Each row of a before or after table is a point. The points were changed in one or more steps. Then noise was added and the rows were shuffled. The steps act on columns, c1 being the first. What was done? A step turns or swaps two columns, mirrors them in a line or flattens them onto one, adds a multiple of one to another, or multiplies or shifts one. Angles are multiples of 10 degrees, from the lower column toward the higher: turns from -170 to 170, lines from 10 to 170 but not 90. Use the fewest steps. Two steps may share a column if one is a turn and the other turns, adds or multiplies; they go together, in the order done. Otherwise the lowest column goes first.

Before (14 x 2)
[[ -1   2]
 [-17  -9]
 [  2 -13]
 [  2 -24]
 [ 16   6]
 [ 60  19]
 [ 22  -3]
 [ 29  39]
 [ 41  31]
 [ 23   8]
 [ 34   5]
 [-15  35]
 [  2 -11]
 [-16  55]]
After (14 x 2)
[[-23   9]
 [  6  13]
 [ -1  -3]
 [-11 -38]
 [ 16  20]
 [-23 -52]
 [-15  15]
 [  6   9]
 [-30  19]
 [-59  25]
 [-15   5]
 [-49   3]
 [ 18  -3]
 [-45 -12]]
Steps: turn c1 and c2 by 140 degrees

Before (9 x 3)
[[ -3  29 -36]
 [ 56 -21 -38]
 [ -2  21 -16]
 [ 33 -16 -39]
 [ -1   2  60]
 [ 22 -38 -10]
 [ -4 -23 -31]
 [-44 -31  17]
 [  1 -32 -36]]
After (9 x 3)
[[-15  29 -32]
 [-14 -23 -29]
 [ 40 -21 -55]
 [-35 -31  31]
 [-11 -31 -35]
 [ 16 -38 -17]
 [ 20   2  55]
 [ -8  22 -14]
 [ 19 -15 -48]]
Steps: turn c1 and c3 by -20 degrees

Before (9 x 6)
[[ 12  28  17  30 -36   1]
 [-18 -43  41 -22  -6 -21]
 [ 36  21 -14  12  35 -25]
 [ -3 -21  -6   8  29 -52]
 [ 27   4  20  60 -32   9]
 [ 16  21  -4  10  30   4]
 [-11  -9  30  27  13 -10]
 [-11 -22 -29   4 -37  36]
 [  0 -51  41  -7  21 -16]]
After (9 x 6)
[[ 13  -7  15  11 -38   2]
 [ 17   3  -7  -1  32   4]
 [ 26 -23  19  44 -31  11]
 [-13  -6 -31  11 -35  37]
 [-19  -3  39   3  -6 -21]
 [ -2  -8  -6  17  30 -53]
 [ 35  -3 -14   3  34 -25]
 [  2  -8  40  15  20 -17]
 [-11 -15  32  24  13 -12]]
Steps: flatten c2 and c4 onto the line at 120 degrees

Before (13 x 8)
[[-12   3  17 -24  10  23   0 -17]
 [ 16  19  27 -26 -14   4 -16   6]
 [  4  -4 -22 -53   4  13  25 -24]
 [ 30 -23  -7  -6  13 -10  34   7]
 [  7  -7 -28 -23  -9  14  -6  -7]
 [  5   7   6   1   2  -4 -10 -27]
 [ 35 -15  -1  -8   4 -31 -56   3]
 [ 20  24   4 -24  11  10   3 -25]
 [  6  13  30 -21  18  -7 -34   1]
 [ -5   4 -18 -27   9  12  17 -10]
 [  1   0   3 -20   4 -15  29   6]
 [ -9  18  22 -16  15  30 -17  -2]
 [ 27 -35   4 -17   6 -22  24  -8]]
After (13 x 8)
[[ -8  12 -10 -24  33  -9  -4  -7]
 [ 17 -10  10  -6  25 -14  32  14]
 [-14  10  -8 -53  17 -26  12 -13]
 [-14  10 -10 -27   6 -20   5   2]
 [-23  -7   6 -25   4 -17 -16  -4]
 [ -5  -7   6 -23  12  27 -22  14]
 [-15  -1   1 -16   0 -12 -32  10]
 [ 22  -8   8  -7  27  60 -24   5]
 [  5   9  -9 -24   4  -8 -13 -12]
 [  2  -1   0 -20  -2  -7  32   8]
 [-13   0  -2   1  18   9  -4 -16]
 [  9 -21  19 -16  26   0  33  -1]
 [ 21  -2   3 -26   3   8 -15  -6]]
Steps: turn c5 and c8 by 50 degrees; turn c1 and c5 by 50 degrees; flatten c2 and c3 onto the line at 140 degrees; mirror c6 and c7 in the line at 110 degrees

Before (8 x 11)
[[ -3  -8 -32 -12  15  -3 -27   6 -22  36  16]
 [ 32  16 -16  -9  -6  -9 -39  -2   8   2  27]
 [-33 -20   2  -3  26  15  -8 -26  53  10  18]
 [ 20 -22  -2  43  10 -12 -10   8  20   9  34]
 [  2 -16 -60  -9  11 -15   3 -11  -5 -27  -5]
 [ -4   3 -38  35  -9  21 -10   8  -4  23  -1]
 [ 27 -34 -20  12 -36   4  16  13  -8  20  13]
 [-50   8 -33  37  -6   0  -9  19   9  10  17]]
After (8 x 11)
[[-31  -4 -50  36  -9   0  -8  23   9   9   2]
 [-60  -1   3 -10   1 -16  13 -12  -8 -28   0]
 [-20   0  28  11  16  -3 -34  12 -10  19  -1]
 [-34  -5  -4  -9 -27  -5  13   7 -21  34  -1]
 [-36   3  -3  35  -9  20  -7   7  -4  20   0]
 [  1   3 -32  -3  -7  14  25 -26  53   8  -3]
 [-14  -4  32  -9 -39 -10  -5  -3   8   3   1]
 [ -3  -1  18  40 -13 -16  11   6  19   8   2]]
Steps: swap c1 and c3; flatten c2 and c6 onto the line at 80 degrees; swap c5 and c7; multiply c11 by 0

Before (13 x 14)
[[-11   8 -12  23 -19  26 -15  10 -20  22 -12 -24   9  -7]
 [  1 -17  23   7  14 -16  -6 -19 -14   4   3  10 -12  35]
 [ 11 -34  24  13  24   5 -14  10 -26 -17  11  15 -19  -8]
 [ -9 -16  16  12  10  -6  -1   5  28  18 -29  -5  15  19]
 [ 11 -26   5  10  38   3   1 -16 -21 -19   0  -4   9  14]
 [  3 -48   1  16  13  31   1   0 -23  -8  -3  17  -2  34]
 [-10  10  22  19  -6  -2  10  21  -7   5 -41  -7  27  36]
 [ 14  23 -12  39  -9  29  -1  32  -7  27  27 -19   9  -8]
 [ 37 -27   6  11  13   8   0 -11 -21  -1 -17  17  -9  12]
 [ 15  12 -11  32  -5  32 -42  16  -4   0  10  -3  14   3]
 [  4 -39  28  -9   6 -12  11 -20 -11 -11  -6  28  23  18]
 [  3 -24  37   8 -15 -12  21 -15   8 -20 -21 -17   3  31]
 [ 13 -10 -13  60 -11  12 -22  20 -24  18   7 -16  16  -1]]
After (13 x 14)
[[ -1 -24 -12  -4 -20  26 -15  11  23  32 -12 -23   9  -8]
 [ 22  -2  17 -20  10  -7  -1   5 -20  28 -29  -5  15  19]
 [-23 -47 -13 -39 -11  12 -23  20  15  28   6 -16  16  -1]
 [-15 -33 -11  -6  -5  32 -42  16  -4  10  10  -3  14   3]
 [-20   4   5 -28  38   3   1 -16  12  -9   0  -4   9  14]
 [-14  10   1 -50  13  32   1   0  18   3  -3  17  -2  33]
 [-22   5  25 -36  24   5 -14  10  17  -6  11  15 -19  -8]
 [  5 -21  23  -1  -6  -2  10  21  11  15 -41  -6  27  37]
 [-16 -46 -12   0  -9  29  -1  32  -1  37  27 -19   9  -9]
 [ -8   3  23 -19  14 -16  -5 -19  11  14   3  11 -12  34]
 [  1   5  37 -25 -15 -12  21 -15  -9 -10 -21 -17   3  30]
 [ -9  27  29 -30   6 -12  10 -19   7  -1  -6  27  23  19]
 [-42   4   6 -29  13   7   0 -11   0   9 -17  17  -9  12]]
Steps: turn c1 and c9 by -150 degrees; turn c2 and c4 by 120 degrees; shift c10 by 10

Before (13 x 18)
[[ -1 -11 -46  -2 -15  16  -4 -12  -5   8   4   8  -4   1  -9   7  -5 -23]
 [ -5 -17  14   3 -11  11   8  -8  -2   3  12   4  -6   0 -10  -3   2  -8]
 [ -6 -15  14 -18   7  17  -5  -7  12   4  13   9  22  -3  -6  -9   6   2]
 [ 17 -11  -2   2   9  14  -4   1   0   7  14  10  -3   2   6  -4  -3 -13]
 [ -5  -1  14   3   8  10  -3 -13   9   8  10  13  -3   2 -18   3  -1   6]
 [ -1 -13   1  -7   0   8  -8  10   2   3  12  10   2  24   6   1 -26  -2]
 [  8   2   7  -1 -16  16  -4  -9  15  -3  10   8   5   3  -9  -5   4  -2]
 [  2   7   9   1   4 -20  -5   7  -6   0   2   7   1   6  -3   6  10  -1]
 [ -2   8  16 -11  11  16  -5  24  11   1 -39  10  -4  -7   3   3  10  -2]
 [ -4   9  15  -2  -2  13  -3  16  -5   4   5   7  19  13   2  -9  -4   0]
 [ -4 -13  15   5 -11  15  -9   7  -3   1  10   0   7  -4   3   7  -8   2]
 [ -4   9   6  -6   9  18  -6  10  -8 -23  13 -11   7  -5  -3 -25   9   6]
 [  7  -9   7   1  -1  20  12  -7   9   7   9   7  -7   4   6   8   3   7]]
After (13 x 18)
[[ -7  14  14  -2  -2  10 -10 -20  -2   3  13   9  -7   0   3  -3  -3  -9]
 [ -4  -8  15   3   0  13   4  40  -6   4   5   6  19  13  -6  -9   2  -2]
 [ -3   2  14   1   0  10   3 -31   8   9   9  22  -5   2   5   2  -3   6]
 [  0  -7  16 -12   1  17   6  61  10   0 -41   6  -4  -7 -10   3   9  -2]
 [ -3  -9   6  -9   0  17   8  25  -8 -23  14  -6   6  -5  10 -25   4   6]
 [  7   6   7  -4   1  20 -13 -18   9   8   9   3  -7   5  -9   8  -1   8]
 [  4  -2   8  -4   1  16   3 -23  15  -3  10  11   5   2   1  -5   0  -2]
 [ 18  11  -3   3   3  13   2   3   0   7  14   4  -2   1 -11  -4  -2 -13]
 [ -6  15  15   9   0  15   7  17  -4   1  10  -2   5  -5  -2   7  -4   3]
 [ -2  13   2  23  -2   7   6  25   2   3  12   4   3  25 -12   1  10  -2]
 [  2  -7   8 -10  -1 -21   8  18  -6   0   0   8   1   6  -2   7  -2  -2]
 [ -3  12 -45   4   0  15   2 -30  -5   8   4  12  -3   1   2   6   2 -22]
 [ -5  15  14  -8  -1  17   2 -17  12   4  13  12  23  -3  -1  -9  18   1]]
Steps: flatten c1 and c5 onto the line at 10 degrees; turn c2 and c7 by 170 degrees; mirror c4 and c17 in the line at 140 degrees; multiply c8 by 2.5; mirror c12 and c15 in the line at 160 degrees

Before (10 x 24)
[[-26  27  25  50 -19 -34 -20 -32  34   3 -26  -3 -11 -24   0  18  17 -31
  -28  19 -48 -24  -4  -6]
 [-21 -33 -29 -21 -41  -4   8  26 -21  50  -7  31  48  40  26  23  18 -19
   21 -13   5   7  31  25]
 [  1  14 -12  19   7  22 -33  -7 -13  22  -2 -22 -11  33 -33  -7   6 -12
  -15  14   2  13 -21 -33]
 [-45 -18 -38  20 -27 -39  13   7 -43   2  32  33 -29  47 -21  32   9   5
  -21   7 -13 -17 -24 -39]
 [-14 -12 -22  47  28  -1   9   4 -20 -29  18 -23 -31  31  15  18 -53 -29
   22 -27 -46  36  24 -21]
 [ 16  24 -14 -24 -21 -14 -45  12  15 -15 -36  37  27 -18 -24  -8  -9  -5
  -30 -20 -38  -5  16 -24]
 [-39  33  29   4  23  29   7 -39  31  16  33   1  28  18 -25   1 -33 -12
   22 -46  18  15  -5 -55]
 [-43  40 -39  57  22 -19   7 -25  -9  17   5 -11  24  40  -5  39 -15  -1
   21  29  32  31  22 -36]
 [ 15 -14   3  25 -29  34 -37  -8 -25 -30  14  57  -7 -20 -32  52  -8 -21
  -11  -5  -9 -12  19 -40]
 [  1  13   0  44  13   4  34 -16  23 -16  32  -3  11  -4 -18  25  -7  14
   -6 -29 -38  52  22  18]]
After (10 x 24)
[[-25  26  25  49 -19 -34 -21 -32  34  17 -25  10 -10  -4   0  18   7 -32
  -28  19 -47 -24 -25  -6]
 [-38  33  28   4  23  29   7 -39  32 -21  32  15  28  -5 -26   1 -30 -12
   22 -46  19  15  17 -54]
 [  0  13   1  45  14   4  34 -15  24 -14  33  -2  10  22 -18  25  10  14
   -6 -29 -38  52  -3  18]
 [  1  14 -12  18   8  21 -33  -7 -14  16  -2 -27 -11 -21 -34  -7 -17 -12
  -15  15   3  13  33 -33]
 [-42  40 -39  57  23 -20   7 -25  -8  -4   5 -31  23  22  -5  38 -23  -1
   21  28  32  30  40 -36]
 [ 16  24 -14 -25 -22 -14 -45  13  15 -15 -36  29  26  16 -23  -9   9  -5
  -30 -20 -38  -4 -17 -24]
 [-45 -18 -37  20 -28 -39  13   7 -43   9  32  14 -29 -25 -22  32   2   5
  -21   7 -13 -17  48 -39]
 [-14 -13 -22  48  28   0   9   4 -20 -61  19 -35 -31  24  15  18  -2 -29
   22 -27 -46  35  31 -21]
 [ 15 -14   3  25 -30  33 -36  -7 -24 -22  14  58  -7  20 -32  52  22 -21
  -11  -6  -9 -13 -20 -41]
 [-21 -32 -29 -22 -40  -4   8  25 -20  41  -6  16  49  31  26  23 -34 -19
   21 -13   5   7  40  25]]
Steps: add 0.5 times c3 to c12; turn c10 and c17 by -60 degrees; swap c14 and c23

Before (8 x 48)
[[ 25 -21   8  22 -17   1   0  33 -29  11 -10 -34 -23  28 -28  -5  -4  12
    0  37   3   7 -12  27 -36 -22  35  26   0   6  24 -54 -19 -16 -14   5
   15  23  39 -21  22  48  25  -6  -6  21  25 -39]
 [  8 -17 -35  31 -35 -35  27 -23   4   6 -16  22  -9 -42  42  -8  24  14
   26 -11  44  -7 -53  23   2 -16 -11  13 -14  30  42 -15  14 -19  18   3
   30   6  24  -5 -15  -4  16  14 -21  -6   4  20]
 [-28  50 -20 -10  -7 -29 -35  15 -23 -47   8  40 -41  20  41  50  28  19
   23  30  -3  10   0  34  -9   3  46  -4  -9 -34 -12 -38 -42 -20 -35 -57
    8 -26 -17  31 -36 -20  28 -16 -26 -33 -17  22]
 [  1  -3   2  26 -20 -36   3  33 -33 -11 -34  19   5  -9 -37  -6 -25 -31
   19  34 -19 -11  -9   8  13 -21 -27  22  20 -32  22  -7  32  -5  15 -28
  -20 -49  24  42 -24 -20 -21  23 -16 -22 -34 -24]
 [ -3   0 -31  28  30  20  -1  42  -9 -16  17 -11 -16  29 -18  -7 -13  -8
   23 -12  -4 -25 -37  19  27 -12  -4  12   3   3 -13   7 -20  19   6 -14
  -23   3 -19 -27  -8  -8 -23 -26  16  16   4 -24]
 [ -9  -3 -38  -5  39  11 -49 -19 -60 -54   5  -5  -7  -1  -6   6 -11 -32
   53  -6  53  -3   9 -15  16  29  19  -7   3  33 -34  18  26 -34 -44 -27
    0 -52   0   5  26  32  25  20  51  19 -27 -28]
 [ 26  23  24 -44 -16  26   1   7   0   3  -3 -20  -2  17  -5  33  17   8
   -3  -4  -3 -19  15  24  26 -10 -17  33   5 -22 -35  17 -11  26  15   4
  -23  -3   8 -22  27  -6 -33   5  -5  15  -5 -21]
 [ 27  17 -30 -31   7 -28  23 -25 -20   9  -2 -36 -35 -33  23 -10  -1 -35
   -1  25  50  47  -7 -35 -32  -3   3  -8 -22  -9 -10   8 -23  32 -50   1
  -21 -25 -17   5 -25  -5 -40 -55  19   2   9   4]]
After (8 x 48)
[[ -2   1 -32  28  15  -5  -3  40  -9   4  17 -12 -24  59 -18  -7 -13  -8
   24 -11  -4 -26 -37  18  27 -13  -4  11   3   2 -12   8 -21  19   7 -14
  -22   3 -20 -26  -8 -25 -25 -25  16  15   5 -24]
 [ 26  17 -30 -31  18  21  23 -25 -19   0  -2 -36 -30  -3  23 -10  -1 -35
   -1  24  50  48  -6 -34 -32  -3   4  -7 -22  -9 -10   8 -25  30 -50   1
  -20 -26 -17   5 -25  20 -40 -56  19   3  10   4]
 [ -9  -2 -38  -3  12 -33 -49 -19 -60  53   6  -5 -22  30  -6   7 -11 -33
   51  -5  52  -3  10 -14  16  31  18  -7   2  34 -34  18  26 -35 -44 -26
   -1 -52   0   4  28 -16  24  20  51  20 -27 -28]
 [  1  -3   1  26  -7  38   3  33 -33  17 -34  20  13  21 -38  -8 -25 -31
   20  35 -18 -10  -9   8  12 -19 -27  22  20 -32  22  -7  31  -5  14 -28
  -21 -50  25  43 -25   8 -22  23 -16 -22 -34 -24]
 [ 25  23  23 -44  -2 -12   2   7   1 -16  -3 -21   6  46  -5  33  16   8
   -4  -4  -2 -19  15  25  27 -11 -17  32   6 -23 -34  17 -11  27  15   3
  -24  -3   9 -21  27 -20 -33   5  -6  16  -6 -20]
 [ 26 -20   8  20   6 -39  -2  35 -29   5  -9 -34  -9  58 -29  -5  -4  12
    0  38   5   7 -12  27 -35 -23  35  27  -1   6  25 -54 -19 -16 -14   6
   14  23  40 -19  21  32  25  -7  -6  21  24 -40]
 [  8 -18 -34  32  -4  25  26 -23   5   7 -15  21   9 -12  42  -7  24  14
   26 -11  42  -7 -53  23   3 -15  -9  14 -15  29  42 -14  14 -20  17   4
   29   6  24  -5 -15  25  17  14 -22  -7   5  20]
 [-28  49 -20 -11  15  34 -35  16 -23  46   6  41 -28  50  41  50  29  19
   23  29  -3   9  -2  33  -9   4  47  -4  -8 -33 -12 -38 -42 -20 -34 -56
   10 -26 -16  32 -35 -15  28 -16 -26 -32 -17  23]]
Steps: flatten c5 and c13 onto the line at 120 degrees; turn c6 and c42 by 130 degrees; turn c10 and c42 by 150 degrees; shift c14 by 30

Before (8 x 64)
[[ -3  20   3  -6 -16   3  -2 -12 -25   2  18   3 -17  48  12  -8  -2   8
   -2   1 -23  -4  56   5   2   5  -1  13  11 -10   4   7  -8  -5   6  -7
  -10  -4  -6  -6 -20   0   9  -6   8  -4  60   6  12 -13 -11  11  -3   2
   16  -5   0  -3  13  -3 -16  12  11  -1]
 [  7 -11  32   0  -2  16   1 -15  16  -5  14   8  -3  -4  30  30  -5 -35
   -2   7  14  13 -21   8  23 -12 -23 -13 -10  -3  12   7   7  -9  55  -3
    4   3  19  -6  42  -5 -13  -5  15  22 -18   2  -7 -15  11  -7 -17  -6
   13 -10  -5 -10  30  17 -14   9  23  -6]
 [  2   0   1   5  -7   6  10 -11  11   4  17  19  12  16  30 -11   9   2
   -8   4 -17 -15  -1 -10  -4 -10 -31  10  -8  -9  -2 -12 -11   6   1  -3
  -18  -5  52  21 -16  -1 -13  33  12  -1 -25   1  -7  44 -15   8   4   2
   18  -2  -7  -6   0  -1 -12   0  -4   1]
 [  2  13  -3  -4   7  -2   1   1  11  -6  12  -6  11 -13 -31 -13  10   9
   12  -3 -17  48 -25   3  29  -5 -12  11 -17  -5  -1 -15  -4  27  -2  -3
    7  28  -5   8 -20  -8  -4  20   6   2 -13   0  15 -12  10  11   2   0
    1 -13 -25  -7  10  -4 -14  -5  19  -8]
 [  1 -22  -9  -4 -16   1  -3  -8  -2 -13 -15   0   5  -8  17 -12   4  -1
   23 -18   7 -11 -23 -31  -5  -6  -1  -5 -12   3  27   8  -6  -8  -2  -5
   -2  -5  -8   0 -27 -22   9   7 -16   4  -3  -4  10 -10 -14  -2   6  -7
  -17  -5  -5   1  -1  -2  -9  -3  14  -2]
 [  8   0  -1   5  30   0  -5  48  19 -13  19   3  -3   1 -29   3 -20  -6
   10  -8  11  -6 -23  -7   1 -12  -3   6  12   7   1   7  18  -2  -1  -8
   -2  -6  -7   9  -5 -16  14  -4  15   5  26  -5   1  27  16   5 -15   4
    4  16  -9   8   5   1  -7  -7 -16  -9]
 [  7  22  11  13   3  -3   8  -1  20   2  -7  -2   4  -7  19  -3   6   6
   19  -4  11 -11 -14   4  -3  -6   0  14  10  -5   9 -34  20  -7   8   2
   -7  -3  11  -2 -26   5   3  -3  -8  23 -27  31   6 -16  17  -1  -1   2
    8  -9  -8  15  15   8  -6   3 -10 -11]
 [  7 -26  -7   1 -12  -2   3  -8  15   1 -27  -1 -30  -5  30   9   5  -4
    4  10   6  11 -10  -3  -3  -5  -3  -5  13  -8  -1   4   7  -3  -5 -14
    1  -1  -7  13 -18   4 -14 -11   3  -4 -15  -6   2 -15  10   1 -40   1
    0  -3  -5   0  -1  -1   4  -3  -2 -11]]
After (8 x 64)
[[-22   0  -2   6  31  -1  -7  49  19   0  16   3  -3   2 -29   4 -22  -4
   12  14   9  -7 -21  -9   0 -12  -5   5  11   7   1   7  18   0  -1  -7
   -1  -5  -5  10  -4   1  15  -3  15   4  29  -4   1  30  17   6 -16   5
    2  14  -9  -5   4   2  -9  -7 -17  -9]
 [-25 -12  32   0   0  15   1 -15  17  -8  12   9  -2  -4  31  30  -4 -34
    0   0  15  13 -21   9  22 -12 -24 -13 -10  -2  13   7   7  -9  55  -3
    5   2  19 -12  44  -8 -14  -5  15  21 -17   3  -7 -10  11  -9 -17  -7
   14  -9  -6   4  29  16 -14   8  24  -7]
 [-24  21  10  12   4  -3   9  -2  20   4  -7  -1   4  -8  19  -3   7   7
   17   1  13 -10 -16   4  -2  -7   0  12  11  -4  10 -35  20  -7   7   3
   -6  -1  11  14 -26  -3   4  -2  -6  24 -28  33   5 -16  19  -2  -1   2
    8  -9  -6   8  15   7  -7   4 -11 -10]
 [-27   3   3   5  -8   6  10 -12  11  -1  16  21  11  16  30 -11   7   3
   -8  -7 -17 -15  -3 -11  -5  -9 -30  11  -8 -10   0 -10 -11   7   1  -4
  -17  -4  51   0 -17  15 -13  34   9  -2 -25   1  -8  39 -15   7   5   2
   17  -2  -8 -21  -1  -3 -12  -1  -6   0]
 [-28 -24  -9  -5 -16   2  -2  -7  -3   9 -15  -1   4  -8  17 -11   5  -1
   22  21   7  -9 -23 -30  -5  -5  -1  -5 -12   2  25   7  -5  -9  -2  -6
   -2  -5  -9   0 -27 -18   9   5 -17   4  -3  -4  10   2 -13  -2   6  -6
  -17  -7  -6   1   0  -2  -9  -2  14   0]
 [-34  20   4  -6 -15   2  -1 -12 -25   1  19   0 -17  48  11  -8  -2   8
   -2  -2 -24  -6  57   4   1   4  -1  11  12 -10   4   6  -8  -4   7  -8
   -8  -3  -7  -5 -17  -3   9  -5   7  -2  59   4  14 -11 -10  11  -3   0
   14  -4  -2   7  15  -2 -16  13  13   0]
 [-28  12  -3  -4   6  -3  -2   1  12   0  12  -6  12 -14 -31 -14  11  10
   11   8 -17  50 -26   4  28  -6 -12  11 -16  -6  -2 -12  -4  26  -1  -4
    7  28  -5  -3 -19 -11  -5  19   6   0 -14   1  13  -7  11  13   0   1
    1 -11 -25 -11  12  -3 -14  -4  19  -8]
 [-21 -27  -6   2 -12  -1   2  -9  16  -8 -26  -1 -32  -6  30   9   5  -4
    6  -5   7  12 -11  -4  -3  -5  -4  -5  14  -8   3   5   5  -4  -4 -13
    1  -1  -8   3 -19  -5 -16 -10   3  -4 -15  -7   0 -15  11   1 -39   1
   -1  -2  -5 -13  -1   0   4  -2  -1 -14]]
Steps: shift c1 by -30; mirror c10 and c20 in the line at 150 degrees; turn c40 and c58 by -70 degrees; turn c42 and c50 by -30 degrees; multiply c42 by 0.7
